Rows are points. Before rounding, the points of a table are all equally far from one centre. They may lie mostly on one side of it. Where is the centre, to within rounding?

Points (8 x 2):
[[ 1.53 -0.49]
 [ 1.25  2.73]
 [ 0.22 -0.57]
 [ 1.64  2.56]
 [ 1.96 -0.18]
 [-0.88  0.58]
 [ 2.32  0.29]
 [-0.88  1.57]]
Centre: [0.77 1.07]

Points:
[[ 0.39 -2.25  0.04 -0.24  2.33 -2.75  0.64  2.08]
 [ 1.54 -0.22  0.74 -0.83  2.12  1.88 -1.63 -0.40]
 [-0.47  0.50 -0.25 -0.75  0.77 -2.77  1.46  1.05]
 [ 1.94 -1.37 -0.74  0.70  0.48 -0.54  0.99  2.37]
 [ 1.34  0.40 -1.49 -1.53  1.12  0.75 -0.71  1.24]
 [ 1.29  1.05  0.05  0.39 -0.61  0.16  0.97 -1.26]
 [-0.48 -0.11  1.41  1.24  1.86 -2.78  0.83  1.90]
 [ 1.78 -0.93 -0.29 -1.63  0.91 -0.22  2.38  0.15]
 [-0.77 -0.51 -1.75  0.19  3.37 -1.37  2.05 -2.11]
 [ 0.59  1.64  0.20 -1.21  3.16 -0.75  2.27  0.97]
 [-0.97 -0.52 -0.62 -0.86  2.01  0.50  1.10  2.02]
 [ 4.33 -0.96  0.27  0.60  3.24 -1.18 -0.01  0.54]]
Centre: [ 0.90 -0.30 -0.18  0.54  2.39 -0.89  0.10 -0.25]

Points:
[[ 0.70 -1.03 -0.13 -3.03  0.76  0.66 -0.99  1.82  1.09 -0.41  3.04 -0.83]
 [-0.82 -0.59 -1.36 -1.67 -1.17  1.14 -0.97  1.56  0.11  0.67  2.63 -1.06]
 [-0.71 -2.12 -1.38 -2.04 -1.09  1.68 -1.47  0.32 -0.36  0.23  0.04 -1.20]
 [-2.22 -0.31  1.57 -1.39 -1.05  1.90 -1.25  0.22  0.27  1.80  1.69 -0.97]
 [ 0.80 -2.27  2.46 -1.36  0.04  1.92 -0.39 -1.04 -0.40  2.41  1.68 -1.98]
 [ 0.24  0.42  1.17 -1.74 -0.78  1.69 -0.56 -0.35  1.06  0.67  3.41 -1.94]
 [ 0.07 -0.75  0.51 -3.12 -0.17  1.02 -0.69  1.29  2.46  0.42  0.35 -0.62]
 [ 0.23  1.90  1.50 -0.77  1.97  2.55  1.41  0.15 -0.82  1.46  2.37 -0.24]
 [ 0.16  0.36  0.43 -2.54  0.35  2.62  0.73  0.04  2.39 -0.06  0.80 -1.65]
 [-0.46  0.34 -0.48 -1.26 -1.85  1.53 -0.11  1.69 -1.97  0.87  1.19 -1.91]
 [ 2.18 -0.02  0.68 -2.89  0.79  1.52  3.22 -1.46 -1.26  0.68  1.17 -0.35]
 [ 1.61 -0.31  0.28 -1.04 -0.50  2.60 -0.13 -0.28 -2.89  1.54  2.09 -1.61]
 [ 0.98 -1.40  0.78 -3.23 -2.02  1.93 -0.09  1.69 -0.37  1.57  1.59 -0.72]
 [ 0.59 -2.69  0.62 -1.30  0.71  1.79 -0.21 -0.67 -1.43  3.34  0.38 -1.06]
 [-0.54 -0.51  0.77 -3.34 -0.64  0.25 -0.89 -0.69  0.81  2.63  1.08 -1.58]]
Centre: [-0.02 -0.75  0.77 -1.72  0.60  0.90  0.59  0.06 -0.75  0.33  1.08 -0.41]

Points (27 x 20):
[[ 0.11  0.91 -0.37 -1.83 -2.49 -1.06  1.16  0.15 -0.97 -1.45  1.89 -2.34
   0.48  0.15  1.16  3.10  2.35 -0.45 -0.28  2.44]
 [ 0.83  1.19 -1.37 -1.72 -3.45 -0.62 -0.55 -0.79  0.26  1.13  0.27 -1.72
  -1.15  0.12  0.58  2.94 -0.23  1.38 -0.89  1.90]
 [-1.66 -0.46 -0.55 -1.35 -2.21 -1.18  0.80  0.14  1.88  2.13 -0.13 -1.10
   0.15  0.47  0.76  1.46  2.65 -0.62 -0.72  4.29]
 [ 1.43  2.61  1.02 -1.20 -0.03 -0.40  1.92 -0.48  0.35 -0.25 -0.21 -0.24
   0.02  0.53  1.58  1.31  0.32  1.14 -2.09  1.08]
 [-0.24  0.04 -0.09 -2.35 -1.90  0.58  0.23  2.03  1.84  1.29 -0.61 -0.43
  -1.00  2.10  1.09  2.39  0.97  1.45  0.40 -0.08]
 [ 0.69  0.11  0.36 -0.80 -2.19 -0.70  0.38  1.03  0.45 -0.49 -0.93 -0.74
  -0.54  1.53  1.78  3.80  1.03 -0.74 -1.63  2.81]
 [ 1.39  0.35  1.75 -0.84 -0.74 -0.99  1.63  0.79 -1.73  1.23 -1.60 -1.14
   0.00  4.16 -1.53  0.80  1.33  1.06 -0.70  1.61]
 [-2.56  1.06 -1.90 -0.90 -1.12  0.13  0.23  0.21 -0.08  1.05  0.79  0.30
   0.21  1.28  1.57  1.56  1.47 -0.70 -2.09  2.70]
 [ 0.20  1.65  0.15 -0.27 -1.78  0.66  0.80  1.77 -0.03  0.99  1.10 -1.53
   0.05 -2.39  1.14  1.31  2.54  1.19 -0.48  0.35]
 [ 0.10  0.76  4.19 -0.92 -1.95 -1.03  1.62 -0.77  0.84  1.00 -0.31  0.34
   0.83  1.42  0.85  2.57  1.44  0.17  0.18  1.58]
 [ 1.33  0.94  0.18 -1.05 -4.49 -1.06  3.37  1.69 -0.60  1.28 -0.44 -0.66
   1.54  0.06  0.68  1.22  1.17  0.97  1.52  2.36]
 [-0.75  0.46  2.10  1.76 -1.29 -0.52  1.40  0.13  0.49  0.79  0.96  0.17
   2.80 -0.82 -0.18  1.30  1.14  1.90  0.41  1.82]
 [ 1.76  0.08  1.59 -0.97 -1.16 -1.14  1.35  1.75 -0.35 -0.21  0.06 -1.33
   0.66 -0.02  1.13  3.30  0.78  1.10 -0.24  0.97]
 [ 2.10  1.79 -0.92 -0.93 -3.00  0.30  1.14  0.97 -0.58 -0.33  0.69  1.00
   1.57  1.03  1.49  1.17  3.03 -0.16  1.17  1.08]
 [ 1.46  0.64 -0.61 -1.56 -1.73 -1.21  0.63  0.38  0.43  1.42  0.62  0.08
   2.30  1.37  0.66  2.06  1.56 -1.71 -0.74 -0.15]
 [-0.03  1.33  1.60 -0.94 -1.13 -1.40  0.57 -1.04 -2.00  1.28  0.44 -0.07
   0.85 -1.11  1.41  1.74  2.98 -0.72  0.24  0.35]
 [ 0.52  0.78 -0.36 -0.16 -3.67  0.76  2.56  2.13 -0.52  0.25  1.78 -1.39
   1.25  1.09  1.83  2.05  1.88 -0.22 -0.60  1.96]
 [ 0.83  1.03  0.94  0.87 -2.66 -0.70  0.07  1.22  0.00 -0.19 -0.07  0.77
   1.11 -0.57  0.10  2.73  3.04 -2.00 -1.42  1.58]
 [ 0.05  0.96  1.34 -1.15 -1.50 -0.09  2.15  0.74  0.60  2.34  0.16 -0.39
   1.25  0.47 -0.07  2.13  1.00 -1.53  2.41 -0.17]
 [ 0.76 -0.11  1.88 -0.24 -1.88 -0.56  3.00  0.52 -1.36  0.77  0.49  0.19
  -0.21 -0.61 -0.90  3.11  3.98  1.18  0.44  1.08]
 [-0.67  0.49  0.15 -2.45 -1.53 -0.27  2.90 -0.13 -0.40  2.98 -1.51 -1.80
   3.19  0.58 -0.16  0.08  1.46  0.86  1.14  0.06]
 [-0.89 -0.16 -0.78  1.13 -1.75 -0.43  2.21  0.52 -0.71  0.09  0.05 -0.12
   1.27 -1.04  1.73  2.00  2.10 -0.70 -1.50  3.63]
 [ 1.15  1.84  2.89 -0.21 -2.46  0.14  1.78 -1.50  0.17  0.97 -0.34 -1.01
  -0.90  2.15  1.73  1.95  1.56 -0.84 -0.83  1.83]
 [ 0.80 -0.34  0.46 -0.69 -2.88 -0.58 -0.76  2.36 -0.65  0.62  0.04 -1.96
   1.25  2.14  1.65  1.59  1.69 -0.87 -1.23  1.89]
 [ 0.47 -1.80  1.45 -2.91 -3.39  1.26  2.29  0.87  1.10 -1.52  0.45  0.05
   1.46 -0.53 -0.68  1.68  2.20 -0.55 -1.90  1.19]
 [ 0.61  0.81  0.25 -0.87 -2.57 -1.64  0.60  1.91 -2.54  0.25 -1.04 -1.20
  -0.59  0.48  1.27  1.26  0.93  2.13 -2.06  2.55]
 [ 0.66  0.71  2.39 -1.24 -1.96  1.35  2.24  0.19  0.26  1.48 -0.01  0.72
   0.51  1.08  0.87  3.04  3.59  0.51 -1.75  1.80]]
Centre: [-0.70  0.40  0.23 -0.79 -2.54  0.30  1.20 -0.30 -0.27 -0.08 -0.89 -0.71
  0.37  0.75 -0.85  0.62  1.57  0.40 -0.30  1.26]

Points:
[[-4.16 -1.08  1.53 -0.64 -1.07  0.10  0.05 -0.89 -2.43  0.34 -0.36 -0.59
  -1.79 -1.27  0.76  0.29  0.49  0.08 -0.56  1.42 -0.69 -1.75 -0.39 -1.39]
 [-1.87 -2.31  1.15 -0.12 -1.51 -1.04 -0.46  2.15 -1.24  1.09 -0.17 -0.88
  -1.55 -1.65 -1.79 -1.28  0.02  1.21 -2.05  0.51 -0.98 -1.99  0.91  0.21]
 [-1.04 -1.69  0.95 -1.27 -2.55 -0.48  0.52  1.80 -2.99  1.45  0.18 -1.15
  -0.89  0.40 -1.59 -0.30  0.15  0.39  0.15  2.29 -3.72 -1.07 -0.57 -1.61]
 [-0.69 -1.00  2.04  0.44 -2.88 -1.09 -0.91  0.29 -0.05  1.28 -0.90  0.40
  -0.84 -0.62 -1.53 -0.85  0.72 -1.06  0.67  1.37 -2.18 -2.61 -2.29 -1.23]
 [-1.10 -2.82  1.89  0.75 -2.74 -1.66 -0.64  1.07 -0.88 -0.98  1.16  0.89
  -2.70 -0.08 -0.89 -0.04 -0.94 -0.74 -0.45  2.07 -1.89 -0.37 -2.37 -2.22]
 [-2.12 -1.75  0.37  2.02 -2.79  0.88 -1.24  1.79 -1.64  1.14 -1.43  0.75
  -1.17 -0.07 -1.54  0.80 -0.93 -1.69  0.55  0.57 -2.09 -0.80  0.16 -0.34]
 [-1.45 -3.14  1.04 -0.71 -1.09 -1.47 -0.66  2.48 -1.12  0.60  0.62 -1.10
  -1.15 -0.37 -1.72 -0.47  0.54 -1.05  1.49  0.99 -0.56 -0.94 -0.60  1.45]
 [ 1.79 -0.67  1.50  2.84 -1.36  0.89 -1.80  1.01 -1.60  1.36 -0.55  0.47
  -1.48  1.12  0.04  0.83 -0.61 -0.71  0.41  1.95 -2.20 -1.81 -2.08  0.89]
 [-2.37 -2.43  1.06  1.83 -1.19 -0.83  0.18  1.75 -1.51 -0.21 -1.29 -1.10
  -2.87  0.22 -1.75 -1.03  1.32 -1.55  0.65  3.00 -2.38 -2.70 -1.52 -1.62]
 [-1.14 -1.64  2.63  1.14 -0.52 -0.36 -1.21  0.04 -3.23  0.95 -1.01 -2.16
  -0.23  1.36 -1.34 -1.39  2.60 -0.17 -0.72  2.50 -1.65 -2.25 -1.45 -0.46]
 [-1.73 -1.76  3.10  0.83 -0.49 -1.69  0.37  1.37  0.10  1.94 -1.06  1.32
  -1.75 -0.75 -0.51 -1.29  1.36  0.53 -0.55  0.61 -2.19 -1.13  0.15 -0.18]
 [-1.57 -1.72  0.67  0.86 -0.82 -0.59 -2.81  0.69 -1.99  0.65  0.30 -2.87
  -1.84 -1.63  0.39 -0.95  0.24  0.17 -1.55  2.51 -2.99 -1.14 -1.72 -0.20]
 [-0.72 -0.80 -0.15  1.26  0.21 -2.45 -0.27  1.40 -2.83  0.06 -1.90 -1.38
  -1.36 -1.43  1.23  0.68 -0.67 -0.46  0.74  3.85 -3.35 -0.77 -0.89 -1.21]
 [-2.13 -0.94  1.43  0.45 -0.11 -0.26 -0.95  1.91 -2.85  0.48 -0.91 -1.07
  -2.58 -1.12 -1.01  0.38  1.32  2.00 -0.68  0.04 -3.05  0.41 -1.16 -0.65]
 [-1.71 -2.30  1.00 -0.12 -0.91  0.63 -0.38  1.27 -1.70  1.09 -1.26  0.85
  -1.57 -0.22  0.38 -1.79 -0.83  1.20 -0.45  2.96 -1.90 -2.71 -0.14  1.40]
 [-2.96 -1.63  0.39 -0.53 -1.72 -1.25  0.36  0.91 -2.20 -0.04 -1.17 -1.83
  -0.60 -0.86  0.51 -0.48 -0.82  1.39 -1.54  3.25 -1.17 -2.35 -0.22 -0.84]
 [ 0.02 -2.27  0.41  1.22 -1.54 -2.67 -1.37 -0.02 -1.69  0.48 -0.87 -0.63
  -1.46 -0.71 -1.57  0.54  1.58 -0.77 -1.52  0.94 -3.24 -1.09 -1.64 -0.21]
 [-0.39 -2.03  1.02 -0.86 -1.00 -2.41 -0.47 -0.11 -1.68  2.66 -1.19  0.50
  -1.66  1.11 -0.57 -0.63  0.29 -1.01 -1.65  1.57 -0.47 -0.69 -1.48 -0.41]
 [-1.25 -2.01  2.42  0.22 -0.65 -1.56 -0.98  0.09 -3.12  0.53 -0.50  0.34
  -1.90  0.01  0.49 -1.21  2.60 -0.98  0.27  2.60 -1.78 -1.44 -2.69 -1.09]
 [-2.17 -1.99  0.36  1.59 -2.02 -2.11 -0.07  0.14 -1.09  0.97  0.99 -1.74
  -0.74  0.50 -0.87 -0.55  2.47 -0.23 -1.11  2.17 -3.41 -1.18 -1.64  1.12]
 [-1.63 -0.54  0.93  1.16 -0.61 -0.75 -1.70 -0.15 -2.90  1.17  0.57 -0.15
  -0.79  2.23 -1.76  0.20  0.80  2.12  0.88  1.83 -1.08 -3.34 -0.17  0.19]
 [ 0.10 -3.02  1.55  1.47 -0.12  0.41 -1.11  1.09 -1.75  0.34 -1.61  0.25
  -1.77 -1.27 -2.09 -0.77  0.83 -0.31 -0.84  1.44 -0.93  0.64 -3.58  1.04]
 [-1.00 -0.58  2.35  1.57 -0.40 -2.08 -0.25  1.96 -0.72 -0.41 -1.39 -1.15
   0.07 -0.57  0.46 -2.39 -0.90  0.13 -0.12 -0.78 -1.47 -2.88 -0.18  0.36]
 [-0.79 -2.90  0.83  1.06 -0.57 -2.87 -1.51  2.24 -1.85  0.43 -0.47  0.43
  -1.21  1.50 -1.44 -0.24  1.49 -0.88  1.77  0.80 -1.47 -1.48 -0.32 -2.12]
 [-0.91 -1.38  2.97 -0.02 -1.83 -2.11 -0.41  2.88 -0.88  0.80 -0.36 -0.50
  -0.13 -1.39  0.21 -0.50  1.06 -0.66 -2.14  1.47 -1.70  0.86 -0.38  0.49]
 [-1.07 -0.86  1.60  0.83 -0.27 -1.40 -0.75  2.45 -2.31  0.96 -1.36 -1.67
  -1.76 -0.67 -0.85  0.38  0.30  1.88 -2.38  2.65  1.49  0.47 -1.41 -1.13]
 [-1.17 -1.66  0.82  1.57 -3.72  0.89 -1.59 -0.48 -0.71 -0.84  0.00  1.75
  -0.61 -0.25 -0.51 -0.47 -1.61  0.37 -0.52  2.56  0.56  0.07 -0.47 -0.67]
 [-2.21 -1.61 -0.01  0.27 -1.56 -0.06  0.19  1.00 -2.00  0.45 -1.00 -1.59
  -2.48 -1.07  0.06 -1.92 -0.64  1.89 -0.48  2.07 -0.84 -2.71 -0.06  0.36]
 [-1.18 -0.45  0.84  0.11 -2.55 -1.15 -1.30  0.07 -0.83  0.22 -0.57  0.65
   0.18  0.72 -0.42  0.19  1.74 -0.70 -1.08  1.23 -2.85 -0.62  0.21  2.22]
 [-2.15 -0.09  1.94  2.01 -0.64 -1.41  0.43  0.71 -0.59  0.98  0.02 -1.77
  -0.93 -0.72 -3.62 -2.53 -0.41 -0.62 -1.81  1.15 -2.55  1.25 -2.78 -2.09]
 [-1.41 -2.49  1.47  1.25 -0.84 -1.50 -2.16  0.35 -2.46  0.24 -0.28 -2.31
   0.39 -1.04  0.08 -0.69  0.77  0.40  0.35  1.84 -2.06 -2.57  0.35  0.42]]
Centre: [-0.75 -0.12  0.01  1.56  0.68  0.05  0.25  1.21 -1.28 -0.28  0.93  0.17
 -0.02 -0.01 -0.76 -0.79  0.22 -0.45 -0.68  1.98 -1.05 -0.55 -0.85 -1.11]
